Each row of a before or after table is a point. The points were changed in one or more steps. Then noise was added and the rows were shuffled. The steps act on columns, c1 being the first. Name the steps. A step turns or swaps two columns, mirrors them in a line or flattens them onto one, adds a multiple of one to another, or multiplies or shifts one. Angles are multiples of 10 degrees, from the lower column toward the higher: turns from -170 to 170, lines from 10 to 170 but not 90. Use the fewest steps. Two steps may share a column if one is a turn and the other turns, adds or multiplies; they go together, in the order done. Otherwise the lowest column goes first.

Before (13 x 2):
[[ 0.70  0.34]
 [ 0.18  0.14]
 [-0.25 -0.29]
 [-0.27 -0.16]
 [-0.29 -0.23]
 [ 0.82 -0.23]
 [-0.23 -0.20]
 [ 0.12  0.09]
 [-0.27  0.40]
 [ 0.59 -0.14]
 [-0.27  0.29]
 [-0.06 -0.15]
 [-0.22  0.04]]
After (13 x 2):
[[ 0.99 -0.10]
 [ 0.13  0.28]
 [ 0.57  0.14]
 [ 0.15 -0.23]
 [ 0.11  0.42]
 [ 0.17  0.04]
 [ 0.10 -0.13]
 [ 0.14 -0.26]
 [ 0.56  0.09]
 [ 0.36 -0.16]
 [ 0.16 -0.22]
 [ 1.11  0.41]
 [ 1.23 -0.23]]
Steps: shift c1 by 0.40

Before, 9 rows:
[[ 0.05 -0.15 -0.18  0.07]
 [ 0.13  0.12 -0.10  0.02]
 [ 0.14 -0.32 -0.16 -0.08]
 [-0.10 -0.21  0.04  0.08]
 [-0.11 -0.26 -0.10 -0.19]
 [-0.23 -0.09 -0.15  0.01]
 [-0.37 -0.22 -0.27 -0.38]
 [ 0.05 -0.03  0.10 -0.20]
 [-0.18  0.98 -0.19 -0.01]]
After:
[[ 0.02 -0.05  0.10 -0.18]
 [ 0.01  0.22 -0.10  0.03]
 [ 0.00 -0.21 -0.17 -0.01]
 [ 0.02 -0.63 -0.15 -0.06]
 [ 0.01 -0.46 -0.27 -0.40]
 [-0.02 -0.48 -0.09 -0.19]
 [ 0.00  1.97 -0.20 -0.03]
 [-0.03 -0.30 -0.19  0.08]
 [-0.01 -0.45  0.05  0.07]]
Steps: multiply c1 by 0; multiply c2 by 2

Before:
[[ 0.06  0.06  0.46 -0.36  0.31 -0.21 -0.43 -0.10  0.21]
 [-0.02 -0.86 -0.21  0.10  0.30 -0.14  0.08 -0.28 -0.04]
 [-0.04 -0.44  0.19  0.20  0.23  0.32 -0.15  0.79  0.33]
 [ 0.14 -0.01 -0.36  0.26  0.18 -0.06  0.00  0.87 -0.09]
 [ 0.31  0.18 -0.03 -0.55  0.14  0.32 -0.58 -0.63  0.25]
 [ 0.18 -0.69  0.02 -0.15  0.64 -0.05  0.53 -0.72  0.26]
 [ 0.32 -0.25  0.25  0.00  0.46  0.08  0.00  0.62 -0.12]
 [-0.61  0.23  0.26 -0.41  0.31  0.02 -0.32 -0.11  0.08]
 [-0.06 -0.54 -0.24 -0.25  0.15 -0.10  0.45 -0.43  0.26]
 [-0.03 -0.15 -0.06  0.53  0.51 -0.05  0.19  0.21 -0.01]
 [ 0.11 -0.14  0.31 -0.10 -0.06 -0.12 -0.25 -0.22  0.54]
 [-0.07 -0.36  0.11 -0.05  0.03  0.13  0.29 -0.38 -0.15]]
After:
[[-0.06 -0.15 -0.04  0.54  0.52 -0.06  0.20  0.22  0.00]
 [ 0.30  0.06  0.36 -0.36  0.32 -0.21 -0.44 -0.10  0.06]
 [-0.56  0.23  0.63 -0.42  0.30  0.02 -0.32 -0.11  0.03]
 [-0.01 -0.35  0.12 -0.07  0.04  0.13  0.30 -0.39 -0.05]
 [ 0.26 -0.14  0.21 -0.10 -0.06 -0.12 -0.27 -0.22  0.21]
 [ 0.32  0.18 -0.22 -0.55  0.13  0.31 -0.59 -0.64  0.10]
 [ 0.49 -0.25  0.02  0.00  0.47  0.08  0.01  0.60 -0.05]
 [-0.18 -0.54 -0.17 -0.24  0.14 -0.10  0.46 -0.43  0.10]
 [-0.12 -0.85 -0.17  0.10  0.29 -0.14  0.08 -0.27 -0.03]
 [ 0.20 -0.69 -0.11 -0.17  0.65 -0.05  0.52 -0.72  0.12]
 [-0.01 -0.02 -0.40  0.25  0.18 -0.05 -0.02  0.87 -0.05]
 [ 0.04 -0.43  0.20  0.21  0.24  0.32 -0.15  0.78  0.12]]
Steps: multiply c1 by 1.3; turn c1 and c3 by -30 degrees; multiply c9 by 0.4

Before:
[[-0.21 -0.06 -0.34  0.26  0.01 -0.07 -0.16  0.05 -0.23 -0.65 -0.31  0.39
   0.13  0.32]
 [ 0.20 -0.10  0.01 -0.14 -0.27  0.04 -0.13 -0.17  0.21 -0.04  0.25  0.41
   0.19 -0.04]
 [ 0.13  0.17  0.17  0.25 -0.01  0.46 -0.15  0.14 -0.38  0.24 -0.11 -0.32
   0.04  0.18]
 [ 0.19 -0.14  0.21 -0.14  0.28  0.58  0.34 -0.17  0.42 -0.06 -0.31 -0.15
  -0.09 -0.36]
 [ 0.31 -0.09  0.08 -0.16 -0.27 -0.25 -0.35  0.40  0.30  0.17 -0.16 -0.14
   0.20 -0.48]
 [-0.10 -0.25 -0.37 -0.18 -0.23  0.59  0.10  0.35 -0.05  0.20  0.44 -0.37
  -0.10  0.18]
 [-0.19 -0.31 -0.10 -0.04  0.30  0.01  0.11  0.10 -0.38  0.25 -0.21  0.10
   0.31  0.17]
 [-0.05  0.11  0.06  0.18 -0.36 -0.06  0.37 -0.19  0.24 -0.29  0.41 -0.38
   0.54 -0.18]]
After:
[[-0.08  0.12  0.05  0.17 -0.36  0.71  0.38 -0.23  0.23  0.19  0.42 -0.36
   0.52 -0.19]
 [-0.10 -0.23 -0.38 -0.21 -0.20 -1.74  0.07 -0.51 -0.07  0.25  0.44  0.11
  -0.13  0.16]
 [-0.19 -0.28 -0.08 -0.04  0.30 -0.51  0.10  0.02 -0.36 -0.19 -0.17  0.12
   0.31  0.17]
 [ 0.12  0.17  0.16  0.25 -0.01 -1.53 -0.17 -0.34 -0.36  0.12 -0.13 -0.04
   0.04  0.18]
 [-0.21 -0.07 -0.34  0.26  0.00  1.39 -0.17  0.28 -0.24  0.46 -0.30  0.24
   0.12  0.34]
 [ 0.32 -0.11  0.09 -0.15 -0.29  0.25 -0.31 -0.30  0.29 -0.28 -0.15  0.27
   0.18 -0.47]
 [ 0.20 -0.09  0.01 -0.12 -0.28 -0.02 -0.14  0.46  0.21  0.06  0.27  0.08
   0.19 -0.03]
 [ 0.19 -0.17  0.19 -0.11  0.29 -1.20  0.38  0.00  0.41  0.45 -0.33 -0.22
  -0.11 -0.34]]
Steps: turn c6 and c10 by 140 degrees; multiply c6 by 3; mirror c8 and c12 in the line at 60 degrees

Before:
[[-0.38 -0.45 -0.60  0.35  0.42 -0.40 -0.28 -0.52  0.36  0.10 -0.25  0.44
  -0.11  0.10 -0.05  0.56  0.18  0.08 -0.06  0.34]
 [-0.12  0.37 -0.08  0.03  0.16 -0.62 -0.17  0.38 -0.74  0.21 -0.01 -0.34
  -0.22  0.21  0.15  0.47 -0.35 -0.31 -0.15 -0.38]
 [-0.38  0.25  0.06 -0.54  0.61 -0.10 -0.18  0.49 -0.10 -0.51 -0.61  0.21
  -0.24 -0.24  0.32 -0.65 -0.01 -0.25  0.10  0.41]
 [-0.24 -0.58  0.00 -0.17  0.45  0.25 -0.51 -0.17  0.00 -0.77 -0.23 -0.15
   0.03 -0.08  0.21  0.31 -0.33 -0.07  0.00 -0.11]
 [-0.17  0.36 -0.41  0.07 -0.15  0.04 -0.14  0.02 -0.14 -0.13  0.23  0.01
  -0.18 -0.63 -0.08  0.62  0.10 -0.29 -0.59 -0.10]
 [-0.01  0.47 -0.13 -0.47  0.74 -0.14 -0.24 -0.25  0.17 -0.37  0.36  0.00
   0.63 -0.60  0.08  0.37  0.05 -0.25  0.02  0.07]
 [ 0.10  0.06 -0.30 -0.25 -0.25 -0.11 -0.22  0.09  0.25  0.47  0.04  0.62
   0.38  0.01  0.32 -0.16  0.36 -0.24 -0.26  0.10]
 [ 0.02 -0.04 -0.25 -0.45  0.12 -0.03  0.44  0.13  0.38 -0.83 -0.24  0.34
   0.07 -0.07 -0.31 -0.29  0.25  0.01 -0.07  0.16]
 [-0.38 -0.04  0.24 -0.47  0.66  0.44  0.12  0.03 -0.50  0.09 -0.72 -0.14
   0.45  0.41  0.26  0.00  0.78 -0.46  0.09 -0.72]
 [ 0.22  0.13 -0.05 -0.04  0.41  0.04  0.13  0.38  0.29 -0.60 -0.05 -0.15
   0.38 -0.11  0.21  0.17 -0.01  0.20  0.39 -0.17]
 [-0.14 -0.13 -0.20  0.16  0.40 -0.15  0.30  0.20 -0.01  0.21 -0.02 -0.19
   0.54 -0.41 -0.24  0.60 -0.25  0.15 -0.21  0.53]]
After:
[[-0.07  0.40 -0.39  0.08 -0.22 -0.07 -0.13  0.01 -0.14  0.18  0.32 -0.03
  -0.17 -0.63 -0.12  0.60  0.10  0.28 -0.60 -0.06]
 [-0.49 -0.43 -0.63  0.36  0.57 -0.28 -0.26 -0.54  0.36  0.02 -0.14  0.46
  -0.13  0.06  0.06  0.55  0.18 -0.11 -0.09  0.22]
 [-0.36  0.39 -0.09 -0.02  0.05 -0.21 -0.13  0.39 -0.75  0.33  0.09 -0.35
  -0.22  0.20 -0.02  0.49 -0.35 -0.01 -0.15 -0.39]
 [-0.32  0.22  0.03 -0.54  0.71 -0.16 -0.19  0.49 -0.12 -0.03 -0.72  0.17
  -0.21 -0.20  0.43 -0.52 -0.01  0.55  0.09  0.17]
 [-0.07  0.42 -0.11 -0.48  0.70 -0.06 -0.21 -0.26  0.18  0.02  0.41 -0.01
   0.64 -0.60 -0.02  0.29  0.05  0.45  0.00 -0.14]
 [-0.16 -0.14 -0.21  0.17  0.54 -0.11  0.28  0.22 -0.02  0.00  0.06 -0.19
   0.54 -0.45 -0.09  0.60 -0.25 -0.25 -0.24  0.39]
 [-0.06 -0.61 -0.01 -0.19  0.41 -0.03 -0.48 -0.15 -0.02 -0.32 -0.24 -0.17
   0.06 -0.10  0.12  0.38 -0.34  0.70  0.00 -0.29]
 [ 0.00  0.00 -0.23 -0.41  0.15  0.01  0.47  0.12  0.32 -0.41 -0.29  0.38
   0.05 -0.05 -0.27 -0.22  0.25  0.71 -0.02  0.13]
 [ 0.22  0.13 -0.03  0.01  0.26  0.10  0.13  0.36  0.30 -0.48 -0.01 -0.16
   0.37 -0.13  0.05  0.15  0.00  0.43  0.39 -0.31]
 [ 0.01  0.09 -0.27 -0.26 -0.18  0.01 -0.20  0.05  0.26  0.41  0.01  0.61
   0.40  0.02  0.45 -0.12  0.32 -0.26 -0.26  0.19]
 [-0.06  0.00  0.24 -0.48  0.38 -0.08  0.11  0.05 -0.55  0.51 -0.71 -0.18
   0.43  0.38 -0.20  0.09  0.73  0.12  0.11 -0.92]]
Steps: flatten c1 and c6 onto the line at 30 degrees; turn c5 and c20 by -20 degrees; add 0.5 times c20 to c15; mirror c10 and c18 in the line at 150 degrees; turn c11 and c16 by -10 degrees

Before (9 x 48):
[[-0.33  0.24 -0.33 -0.31  0.35 -0.06 -0.48 -0.26  0.00 -0.44 -0.03 -0.09
  -0.23 -0.14  0.63  0.43  0.13  0.33 -0.02  0.44  0.16  0.30  0.03  0.17
  -0.22  0.36 -0.09  0.27 -0.08 -0.03 -0.11  0.26  0.01  0.14 -0.15  0.64
   0.17  0.12 -0.14  0.26  0.21 -0.31 -0.46  0.03  0.04 -0.01 -0.45 -0.50]
 [ 0.35  0.11 -0.21 -0.35  0.18  0.27  0.22 -0.33 -0.05 -0.12 -0.44  0.09
   0.13  0.12 -0.56  0.11  0.03 -0.69  0.21 -0.03 -0.35 -0.06  0.25 -0.03
  -0.27 -0.28  0.31  0.39  0.65  0.43 -0.16 -0.63 -0.40 -0.07  0.33 -0.20
  -0.16 -0.46 -0.24  0.16  0.33 -0.24 -0.23 -0.01 -0.21  0.22 -0.66 -0.12]
 [-0.33 -0.03 -0.50  0.01 -0.02 -0.30 -0.19  0.10  0.03 -0.22 -0.26  0.28
  -0.41 -0.32  0.46  0.15 -0.18  0.57  0.10 -0.22 -0.24  0.63 -0.17  0.13
  -0.06  0.24 -0.09  0.32 -0.27 -0.24 -0.47  0.50 -0.11 -0.45  0.24  0.01
  -0.16  0.28 -0.07  0.27 -0.01 -0.23 -0.15 -0.19  0.54  0.19 -0.24 -0.53]
 [-0.18  0.02 -0.51 -0.04  0.40 -0.09 -0.31 -0.04  0.35 -0.16  0.06  0.42
  -0.25 -0.36  0.52  0.22  0.20  0.10  0.26 -0.21 -0.08  0.73 -0.28  0.05
  -0.20  0.36 -0.41  0.42 -0.39  0.11 -0.36  0.59  0.09 -0.41  0.38  0.18
   0.28 -0.13  0.34  0.10  0.36 -0.08 -0.16 -0.03  0.17 -0.06 -0.30 -0.27]
 [ 0.25  0.18  0.28 -0.11 -0.25 -0.19 -0.04 -0.49  0.10  0.46 -0.02 -0.31
   0.06 -0.42 -0.34 -0.40 -0.11 -0.17 -0.25 -0.22  0.37  0.14  0.08  0.01
  -0.05 -0.29  0.44  0.48  0.56 -0.35  0.23  0.56 -0.47 -0.12  0.03  0.22
   0.24  0.46  0.20  0.35 -0.56  0.20 -0.27  0.19 -0.49  0.18  0.27  0.53]
 [ 0.74 -0.03 -0.11  0.10  0.01  0.62  0.42  0.05  0.04  0.30  0.09 -0.21
  -0.01  0.29 -0.52  0.13 -0.10 -0.89  0.32  0.00 -0.10  0.24  0.31  0.12
   0.19 -0.07  0.48 -0.40  0.59  0.25 -0.03 -0.51 -0.01 -0.40  0.67 -0.88
  -0.11 -0.71  0.17  0.18  0.57 -0.25  0.24  0.22  0.03  0.45 -0.49 -0.07]
 [ 0.41  0.37  0.47  0.03 -0.24  0.08  0.23 -0.62 -0.23 -0.27 -0.27 -0.24
   0.06 -0.55 -0.27 -0.19 -0.05 -0.09  0.18  0.28  0.02  0.12 -0.24  0.23
   0.13  0.13  0.40  0.36  0.40 -0.34  0.13  0.47 -0.10  0.55 -0.11 -0.05
   0.50  0.37  0.25  0.28 -0.12  0.07 -0.58  0.21 -0.37 -0.05  0.55  0.18]
 [ 0.27  0.35  0.04 -0.22 -0.02  0.21  0.65 -0.29  0.14 -0.30 -0.34 -0.38
  -0.30 -0.24 -1.10 -0.13  0.25 -0.54 -0.12  0.31 -0.03 -0.08  0.28 -0.12
   0.09 -0.51  0.47 -0.07  0.93  0.19 -0.18 -0.72 -0.30 -0.35  0.30 -0.02
   0.05 -0.76 -0.40  0.09  0.13 -0.03  0.23  0.31 -0.44  0.13 -0.61 -0.08]
 [ 0.05  0.22  0.04  0.36 -0.55 -0.14  0.00 -0.26 -0.23  0.33 -0.15 -0.06
   0.27 -0.43 -0.47 -0.17 -0.16  0.24 -0.07  0.22  0.19 -0.28 -0.39  0.01
  -0.11  0.07  0.42  0.42  0.24 -0.60  0.00  0.48  0.17  0.08 -0.11 -0.36
   0.64  0.31  0.24  0.51 -0.50  0.01 -0.19  0.21 -0.76  0.26  0.75  0.37]]
After:
[[ 0.72 -0.03 -0.12  0.09  0.02 -0.08  0.44  0.04  0.05  0.30  0.06 -0.21
   0.00  0.29 -0.53  0.13 -0.10 -0.92  0.30 -0.09 -0.08 -0.13  0.29  0.09
   0.63 -0.04  0.48 -0.39  0.59  0.27 -0.03  0.32 -0.03 -0.16  0.51 -0.50
  -0.10 -0.71  0.19  0.19  0.56 -0.27  0.24  0.22  0.46  0.44 -0.48 -0.09]
 [ 0.27  0.17  0.25 -0.13 -0.29  0.00 -0.03 -0.51  0.13  0.44 -0.02 -0.32
   0.05 -0.45 -0.30 -0.39 -0.11 -0.16 -0.23 -0.13  0.34  0.66  0.09 -0.15
  -0.23 -0.29  0.44  0.50  0.53 -0.34  0.23 -0.07 -0.49  0.11  0.19  0.64
   0.24  0.46  0.21  0.37 -0.58  0.20 -0.31  0.20 -0.37  0.17  0.27  0.53]
 [ 0.39  0.35  0.48 -0.02 -0.27 -0.12  0.21 -0.60 -0.28 -0.25 -0.28 -0.26
   0.09 -0.53 -0.23 -0.18 -0.07 -0.09  0.21 -0.02  0.03  0.50 -0.23  0.35
   0.10  0.16  0.39  0.37  0.42 -0.36  0.15 -0.05 -0.11  0.77 -0.07  0.36
   0.51  0.37  0.26  0.28 -0.11  0.03 -0.59  0.21 -0.32 -0.04  0.52  0.13]
 [-0.34  0.01 -0.52  0.01 -0.01  0.03 -0.18  0.09  0.01 -0.20 -0.25  0.27
  -0.44 -0.32  0.48  0.17 -0.16  0.59  0.11 -0.24 -0.22 -0.11 -0.17 -0.08
  -0.27  0.23 -0.07  0.35 -0.31 -0.26 -0.47  0.72 -0.09 -0.24  0.24  0.45
  -0.16  0.28 -0.09  0.30 -0.04 -0.23 -0.18 -0.19 -0.64  0.19 -0.22 -0.52]
 [ 0.05  0.28  0.03  0.34 -0.54  0.12 -0.05 -0.27 -0.29  0.34 -0.14 -0.05
   0.29 -0.43 -0.50 -0.14 -0.16  0.23 -0.09  0.13  0.20  0.73 -0.39  0.16
  -0.17  0.06  0.41  0.41  0.26 -0.62 -0.02 -0.57  0.15  0.28  0.08  0.07
   0.66  0.32  0.26  0.49 -0.50  0.01 -0.17  0.21 -0.20  0.28  0.75  0.39]
 [ 0.34  0.13 -0.22 -0.36  0.17  0.32  0.24 -0.34 -0.04 -0.09 -0.42  0.11
   0.14  0.11 -0.56  0.11  0.05 -0.69  0.22  0.01 -0.34 -0.05  0.26 -0.04
   0.25 -0.27  0.31  0.37  0.66  0.46 -0.18 -0.04 -0.42  0.16  0.22  0.21
  -0.18 -0.46 -0.25  0.16  0.32 -0.25 -0.19 -0.03  0.63  0.21 -0.67 -0.14]
 [-0.19  0.00 -0.50 -0.02  0.42  0.17 -0.32 -0.04  0.46 -0.15  0.09  0.42
  -0.26 -0.36  0.52  0.22  0.19  0.11  0.28 -0.17 -0.11  0.29 -0.26 -0.09
  -0.12  0.34 -0.39  0.45 -0.38  0.09 -0.38  0.68  0.08 -0.22  0.27  0.58
   0.28 -0.17  0.32  0.07  0.36 -0.06 -0.16 -0.01 -0.64 -0.06 -0.30 -0.27]
 [ 0.27  0.38  0.04 -0.20 -0.05 -0.05  0.67 -0.25  0.21 -0.32 -0.35 -0.41
  -0.29 -0.26 -1.09 -0.12  0.28 -0.56 -0.12  0.30 -0.05  0.14  0.28  0.18
   0.23 -0.52  0.47 -0.07  0.89  0.19 -0.21 -0.16 -0.28 -0.11  0.24  0.37
   0.03 -0.75 -0.41  0.07  0.12 -0.03  0.23  0.30  0.82  0.13 -0.63 -0.05]
 [-0.36  0.22 -0.28 -0.28  0.38  0.21 -0.48 -0.27  0.00 -0.44 -0.02 -0.06
  -0.23 -0.11  0.64  0.43  0.11  0.35 -0.01  0.16  0.14  0.16  0.02  0.44
  -0.11  0.36 -0.11  0.26 -0.07 -0.02 -0.11  0.27  0.01  0.30 -0.18  1.00
   0.17  0.11 -0.11  0.29  0.25 -0.34 -0.48  0.02 -0.24  0.05 -0.45 -0.50]]
Steps: turn c6 and c25 by 80 degrees; multiply c9 by 1.3; turn c20 and c24 by 50 degrees; turn c32 and c45 by -110 degrees; turn c22 and c32 by 70 degrees; shift c34 by 0.20; add -0.3 times c41 to c35; shift c36 by 0.40
